Each row is a point. Each copy is the shape, with its points in the same order, stretched, turned, moved and blurred by noise. Is it also mirrored, or only turned?
(in the rows, 128 means zero)

Shape, 6 rows:
[[153 206  93]
 [ 94  93 175]
 [162 111 119]
 [ 55 102 134]
 [150  83  89]
 [ 81 149 176]]
Copy 1 (6 x 3):
[[115 182  79]
 [ 89  84 166]
 [129 159 158]
 [120  58 142]
 [166 136 174]
 [ 66  88 118]]
Copy 1 is: only turned
Copy 2 (6 x 3):
[[185 125  45]
 [ 72 128 175]
 [159 102 167]
 [ 55  96 132]
 [151  68 179]
 [ 75 151 106]]
Copy 2 is: only turned
Copy 3 (6 x 3):
[[215 140 109]
 [ 59 102  88]
 [ 91 150 134]
 [ 84 132  29]
 [ 68 184 108]
 [129  80  74]]
Copy 3 is: mirrored
Copy 4:
[[186 120 164]
 [112 180 103]
 [146  92 104]
 [ 91 182 135]
 [115  65 100]
 [143 220 135]]
Copy 4 is: mirrored

Shape (9 x 4):
[[129 144 120  73]
 [180  81 102 120]
 [ 98 103 167 174]
 [ 44 114 105 134]
 [135  73 122 138]
 [135 152 148 155]
 [184 199 137 121]
 [ 43 108 186 161]
 [144  89 113 199]]
Copy 1:
[[ 81 143 144 104]
 [134 191 211 144]
 [194  95 170 166]
 [106  89 144 184]
 [151 143 211 165]
 [159 144 122 136]
 [130 194  85  87]
 [183  42 164 162]
 [190 166 183 199]]
Copy 1 is: mirrored
Copy 2 (9 x 4):
[[ 82  94 142 125]
 [144 142 166  62]
 [148 180 163 177]
 [157  85 174 201]
 [150 150 183 115]
 [134 166 115 137]
 [104 148  65  87]
 [130 149 183 238]
 [212 178 157  98]]
Copy 2 is: only turned
Copy 3:
[[ 95 142 165 121]
 [200 138 160 118]
 [158  63 139 157]
 [109  75 118  65]
 [190  96 161 110]
 [135 115 125 185]
 [103 178 119 221]
 [110  29 156 140]
 [221  98 103 138]]
Copy 3 is: only turned

Shape (11 x 8):
[[134  33  90  68 156  89 155 152]
 [195 193 180 141  73  95 166  91]
 [114  72  63  99 125 155 185 199]
 [116  81  80  86 115  93 151 171]
 [166 127 132 142  88 180 102  67]
 [ 93 101  75 121 130  67 180 118]
 [192 166 148 206  95 133  88 113]
 [121 132 182 158  88 171  98  84]
 [148 144  75  97 126 124 137 115]
 [113 103 103  93  76 120  96 142]
 [ 89  97  93  65 179 118 139 177]]
Copy 1, 11 rows:
[[ 82  26 174  95 236  94 107 236]
 [ 76 161 131 159 141  86 218  82]
 [176  65 166  49 176  72  99 194]
 [102  78 178  99 181  71 119 221]
 [ 96 144  58 106 151 160 185 126]
 [115  63 137 162 162  83 148 208]
 [142 172 108 140 184 158 203 107]
 [ 86 132  95 119 104 197 175 117]
 [109 137  98 134 185  79 111 165]
 [ 76 133 142 105 139 109 132 209]
 [104  79 168 108 175  95  49 185]]
Copy 1 is: mirrored
Copy 2 (11 x 8):
[[ 58 117  51 169 132 133 104  38]
 [174 148  93  89 197 120 202 154]
 [ 96 135  73 216  80 204 116  86]
 [ 84 126  48 180 105 151 115 108]
 [183 165 186 144 120 104 139 114]
 [ 67 128  62 180 113 125 185 110]
 [173 151 183 101 155 136 153 192]
 [199 116 171 100 102 101 136 116]
 [110 193  97 161 109 135 148 130]
 [142 129  85 166  92 114  92 142]
 [ 72 142  51 138  66 157  98  82]]
Copy 2 is: only turned

Shape (14 x 11):
[[115 103 155 162 115  40 146 240 119  97  75]
 [146  99 106 114 154 181 159 129 100 147 188]
 [137 158 169 153 158  39 115 144 103 143 187]
 [131 144 134 145 150 168 203  84 129 123 159]
 [104 171 163  89 148 176 116 141 132 140  39]
 [100 159 142  90 144 170 183 118  98  87 166]
 [172 165 151  90 170 131 121 113 113  72 183]
 [134 143  73 160 142  97 112  95 102  94 181]
 [149 167 158 161 153 158 107  92 129  52 180]
 [104 163 172 159  63 119 106 175  56  87 115]
 [ 92 100 167 118 176  86 134 139 106 115 165]
 [127 169 168 125 159 117 178 126  95 134  26]
 [150  11 117  49  94 163 111 104 116 131 169]
 [147 114 145 158 164 161 119 131  66  62 133]]
Copy 1 (14 x 11):
[[192  35  64 149 113 133 191 120 146 168 184]
 [185 199 144 129 151  93 169  94 116 129 103]
 [167  87  77 115 107  61 175 132 171 132  93]
 [164 169 132 121 133 111 143  69 132  58 113]
 [134 103 148 125 133 189  98 115 163 148  96]
 [203 195 138 114 107 139 142 119 129  80 119]
 [163 148 152  99 123  64 108 156 161 121 123]
 [161 135 134  96 109  49 151 134  55 102 106]
 [144 141 131 122 128  62  89 161 123  65 117]
 [186 111  50 167  66 152 118 154  90 154 110]
 [186 111 140 135 114  92 202 128 175 107 110]
 [189  85 126 131 102 151 123  48 184 126  98]
 [ 94 187 205 162 118 103 172 143 122 171 138]
 [233 124 137 164 110  71 128 107 110 120 107]]
Copy 1 is: only turned
Copy 2:
[[111  54 178 154 188 144 130  94 132  78  56]
 [153 131 117  93 105 176 149 151  71 137 204]
 [199 148 214 115 143 119 104 171 127  87 138]
 [176 123  71 103 103 137 121 168  95 161 158]
 [ 58 118  88  72  97 129 150 131 153 109  95]
 [150 110  71  73 102 175  69 161  97  98 155]
 [154 123 135 127  99 173  64 214 157  93 189]
 [173 123 158  90 134 111  96 134 142 128 234]
 [171 133  86 156 106 127  76 185 174  70 203]
 [155  58 128 103  81 131 107  90 150  36 110]
 [161 172 142 121 165 170  79 127 108  82 131]
 [130  99 109  76 114 136 161 136 182 155  61]
 [102 138 144 163  51 228  88  91  69 148 186]
 [166 116  93 136 126 177 127 132 183  82 189]]
Copy 2 is: mirrored
Copy 3:
[[134 155 186 105 104 134 219 177 152 249 147]
 [105 153 132 155 164 163  97  84  64  90 210]
 [132 120 135 176  48 158 175 123 208 141 202]
 [116 177 135 204 113 120  79 134  75  89 148]
 [156 126 226 122 156  81 110 122 157 146  93]
 [176 162 133 203 170 103 109 147 104  96 154]
 [202 125 110 129 132 124  90 142 158  94 213]
 [109  91  59 133 129 129 143 140 112 120 182]
 [154  92 108 135 118 126  77 211 138  61 180]
 [168  80 140 132 154 185 186 207 153 160 107]
 [141 159 166 160 100  95 187 109 172 110 194]
 [197 152 218 147  90  96 130  97 119 185  93]
 [106 194  77  49 228 153 167  67 131  61 175]
 [185  91 159  91 133 135 125 160  68 100 195]]
Copy 3 is: mirrored

Shape:
[[148 131 125 137  94 132 143 111 139  44 160 135]
 [155 141 136 122 124 156 185 114 123 131 122 168]
 [176 110 171 138 176 149 136 147 137 153 131  96]
 [ 86 175 130 109  47 119  96 120  95 124 163  84]
 [132  83 147 133 133 162  79 142 115  81  94 164]
 [171 112  65 126 104  97 151 114 161 185 147 120]
 [ 94 105 114  80  92 217 152  91  97 126 136 154]
 [157  83 131 173 119 145 110  14  86 101 158 184]
 [ 36 116 126 136 190 109  98 105 107 113 153 153]
 [ 95 138 112 249 171 156 130 141 111 117 122  95]
 [123  97 142 134 132 120  82  45 129 161 133 117]
 [ 77 156 138 110 111 148  98 161 167 119 200 145]
 [185 109  92  94 130 145 144  91 151  80 147  93]
 [122  86 149 112 117 137  85 124 154  92 163  92]
 [151 134 118 107 133 155 109  65 166 144 142 158]
 [157 163 135 155 100 117 210 107 197 128 109  99]
 [204 174 175  96 115 132 145 100 123 134 142 168]]
Copy 1, 17 rows:
[[139 151 158 127 130 147 153  95 113  78 164  92]
 [105 151 150 132 122 140 162  80 108 164 100 126]
 [136 160  86 156 117 169  95 159  67 141 108 117]
 [ 86 159 114 103  89  55 132 145 202  80 172 127]
 [144  74 166 182 102 114  89 116  92  80 120 150]
 [173 175  62 102 162 126 200  89 138 145  94 161]
 [ 69 106 174 127  95  45 217 129  95 107 102 148]
 [153  97 102  94  54  68 145  28  33 134 122 131]
 [126  24 126 104  37  98 108 150 140 143 124  71]
 [217 142 135 135  22 145  86 122 158 127  77  62]
 [137 102  61 127  82  44 125 109  80 158 138 122]
 [ 96  87 131 173  72 150 185 146 159  93 178 125]
 [136 161 102 128 189 118 179 109  73  73 121  77]
 [134 114 110 155 118 113 130 179  86  74 174 119]
 [113 102  85 176 124  89 192  53  85 142 126 114]
 [150 236 136 148 168 150 169 100 145 207 138  80]
 [ 66 161  96 147 140 145 130  48  88 151 140 131]]
Copy 1 is: mirrored
Copy 2 (17 x 12):
[[115 117 186 152 112 177 183 138 131 117 102 135]
 [138  92 141 135 100 198 122 122 136 149 149 128]
 [129  73 168 103 142 118 102 155 109 170 138  97]
 [ 88 175 112 154 114  85 148  83 114 104  97 161]
 [130  85 111 147 172 142 195 172 114 113 158 139]
 [174 125 161 124  81 121  66 148 149  91 138 157]
 [129  95  80 103 110 195 161  79 113  64 143 117]
 [174  95 182 135 215 196 151  73 107  90 141 164]
 [124 175 136  75 203 127 170 112 170 125 183 114]
 [ 69  85 166 144 194 134 110 132 210 146 111 105]
 [172 136 133  90 204 115 107 114  96 102 129 168]
 [ 67 174 146 114 104 137 147 152 111  89 169 119]
 [176  98 169 127 100 151 149 147 118 105  86  94]
 [118 125 162  98 146 102 169 154  94  91 117 129]
 [169 134 128 117 144 180 105 147  92  92 147 133]
 [120 116 165 114  73 178  78 162 152 167  75 158]
 [152 115 155 155 107 179 118 122  68 176 152 138]]
Copy 2 is: only turned
Copy 3 (17 x 12):
[[140 167 170 119 132 177 117 174  55 104 141 141]
 [101 121 116 143 148 197 104 136 118 169 125 169]
 [166  86 150 109 178 117 131  98 153 143 154  97]
 [ 75 149 152 145 108  74 105 150  30 129  78  35]
 [138 147 158 113 185 180  63 135 129  53 185 126]
 [120  72 121 109  33 103 101 119 140 178 136 125]
 [ 82 125 115 157 179 247  95 147  99 125 166  73]
 [111 156 165 134 114 234 138  75  94  60 189 121]
 [ 64 136 114 105 178 112 187 193  85  70 194 107]
 [194 131  68 132 150  76 152 104  74  76 158 124]
 [ 99 130 148 107 111 136 144  89 154 104 172  36]
 [102 136 154  96 168  98 117 193  45 149 197  85]
 [164 118 152  80 112 199 127 150 111 130 131  99]
 [153 132 197  94 149 124 125 163 106  82 188  38]
 [102 132 127  88 126 184 118 102 137 150 184 102]
 [154 156 123 153  86 128 137 157 135 201 110 133]
 [ 88 136 164 116 158 196 103  99 116 191 110 162]]
Copy 3 is: only turned

Shape (18 x 12):
[[122 138 131 104  98 104 113 150 152 130 152  85]
 [108  58 139 133 179 118 126 159 118 140 110 124]
 [110  99 131 103 133 151 107 132 132 119 124 117]
 [114 126  95 106 102 123 120 134 163 130 162 133]
 [139 138  83 166 100 121 123 141 179 185  81 145]
 [113 122 152 180 102 111 102 137 123 139 153 131]
 [129 147 157 111 134 106 112 145 131 123 147 136]
 [108 119 156 107 149 151 105 102 114 120 128 110]
 [168 142 142 140  99 108 209  78 151 117 119 114]
 [139 143 114 139  87  92 120 101 123 119  90 143]
 [125 113 131 102  88 124 219  74 111 162 122 107]
 [ 91  64 135 142 153 136 167  80 119 154 122 128]
 [127  93  86 220  83 144 117 133 112 136 115 114]
 [107  95 155 104  91 123 125 153 139 138 154 141]
 [147 130 129 124 132 111 120 118 114 145 155 133]
 [100 143 127 137 110 109 160 148 123 142 147 141]
 [ 99 134 110 245 148 110 163 145 113 146  99 146]
 [131 114 138 125  84 147 116 154 118 129 153 132]]
Copy 1, 18 rows:
[[156 131 112 149 134  88  83 104 160 162 154 120]
 [178 160 192  97 130 123 152 145 100 136  73 166]
 [143 138 158 142 119 100 143 139 151 114 112 127]
 [157 118 138 164 128 133  93 129 158 142 120  95]
 [102 109 108 123  93 209  80  93  98  89  91 170]
 [ 95 157 138 115 180 146  62 104 147 159 114 132]
 [109 121 136 119 138 125 131 113 158 179 152 110]
 [103 145 156 142 131  82 168 121 150 124 115 111]
 [ 61  91 102 127  60  75  77 108  89 179 113  78]
 [ 49 109 111 173 109 141  80 133 112 167 137 135]
 [ 80 136  94 167  81  61 122 153  96 166  52  81]
 [122 156 181 142 124  95 150 144  94 131   7 115]
 [110 176 128 120 148 156  16 135  74  84 109 161]
 [134 136 142 137 139 115 103 147 189 174  89 118]
 [101 166 135 134 126 150 127 120 133 174 131 106]
 [119 106 119 119 155 124  98 140 117 157 113 103]
 [100 110 138  61 174 168  66 114  18  99  92 151]
 [111 156 125 124 133 129  88 146 167 143 134 117]]
Copy 1 is: mirrored
Copy 2:
[[112 166  93  83 159 140 118 124 122 108 122 127]
 [143 109 168 115 152 192 149  70 130 105 146 168]
 [109 140 130 137 127 166 133 120 117 109 148 126]
 [110 184 113 109 159 133 148 163 135 129  96 130]
 [177 110  79 161 145 130 121 195 163  99  96 164]
 [126 122 102 150 154 121 110 113  85 141 120 139]
 [ 84 144 146 116 164 119  86 104 132 103 124 139]
 [100 132 140 141 105 148 101 109  84 104 145 130]
 [142 157 126  91  76  53 108 141 134 187 134 131]
 [138 150 120 166 134  80  97 182 127 116 166 150]
 [180 170 137  92  79  59 157 138 109 147 123  94]
 [161 142 159 124  82 139 168  96  86 146 116 149]
 [200 104  68 172 136 149 142 177  80 182 148 131]
 [100 151 125 127 155 119 163 108 133 116 131 104]
 [109 134 146 104 157 117 110 144  97 129 127 140]
 [148 168 136 122 158 106 115 106 141 120  88 121]
 [219 118 128 169 135 136  78 104 129 149  83 178]
 [115 130 107 138 159 123 136 144 115 138 143  85]]
Copy 2 is: only turned

Shape, 17 rows:
[[ 94  86 130 110 162 106 151 163  62  88  81 164]
 [188 109 127 161 141 114  77  94 144 131 185  68]
 [212 168 176 187 140 160 134 180 170 171 105 130]
 [145 142  92 102 209 130 158 184  84 159  77 150]
 [187 229 145 176 115 158 124 137 140 199  97 140]
 [127 151  88  93 171 151 157 181  98 153 140 125]
 [142 108  99 135  94  98  22 107 129 104 124 134]
 [117 105 159 106  95  69  89 109  98 140 102 175]
 [108 105 123 137  79 113  76 144 137 139 157 151]
 [126 121 147 198 130 104  70 107 157 163 160  80]
 [144  89 138 179 143  99  31  92 118 140 206 161]
 [118  92 130  85 116 156 108 107 129 128 107 197]
 [142 108  74 109 170 176 173 154  49 194  85  95]
 [140 100 122 129 142  82  60  87 178 164 169 106]
 [182 169 178 159 169 169  78 190 131 208 104  80]
 [107 132 136 145 151 135  59  79 139 117 159 110]
 [ 96  77  74 132 171 124 127 147 106 136  80 168]]
Copy 1:
[[133 107 167  88  67  90 174 185 124 149 106 117]
 [154 138 120 135 169 112  76 104 160  45 160 102]
 [178  53 117 112 225 133 191 103  94 116 125 154]
 [141 111 164  86 123  99 237 139  89 136 139 116]
 [181  85  93 109 192 110 222  83 114 127 127 174]
 [141 111 152 117 112 100 182 115  86 143 171 115]
 [114 144 154  77 151  85  88  81 136 105  85 144]
 [107 115 125 108 142  54 140 139 141 156  80 151]
 [133 136 114 104 144 104  87  96 103 169 110 152]
 [170 154 100 115 177 129  88 106 201 100 145 112]
 [135 126  73  59 173 103  79 114 137  95 136 103]
 [ 80  92 121 131 118 101 147 128  59 160  73 151]
 [175 156 158 126 102  72 197 133  55 145 111  85]
 [108 156 113 131 180 120  84  91 173  94 149 112]
 [182  73 135 110 249 104 186  68 128 139 113  88]
 [137 124 103 132 124 131 103  96 182  90 129 100]
 [132 160 155  77  90 116 170 156  92 149 108 123]]
Copy 1 is: mirrored
Copy 2:
[[153 160 189  57 140 195 100  93 106 165 106  97]
 [157 119 117 151 110  35 114 189 191 144 128 120]
 [ 83 104  95 147 188 125  53 180 159 118 208 177]
 [ 90 172 162 114 129 204  65 104 134 164 116 145]
 [ 89  89 105 213 156 131  49 174 138  58 192 174]
 [ 84 151 133 137  87 134  83 117  85 174 123 142]
 [137 116 165  67 119  63  95 141 185  53 123 117]
 [159  56 199  98 164 134 113 105 127 103 121 133]
 [132  96 162  80 124  72 117 107 100  95 152 161]
 [186 122 128 118 130  87 142 169 156 107 122 172]
 [189 117 221 114 120  59  85 144 162 105 166 187]
 [ 90 109 213 103 136 115 126 125 106 105 178 133]
 [ 74 200 133 168 140 145 117 119  76 194  65 105]
 [156  93 160 115 105  73 153 152 187 116 133 168]
 [ 74  98 108 119 188 131  62 210 124 151 104 189]
 [166 124 169 113  89  93 132 193 148  96 129 142]
 [125 209 195  62 128 177 123  80 131 122 131 141]]
Copy 2 is: only turned
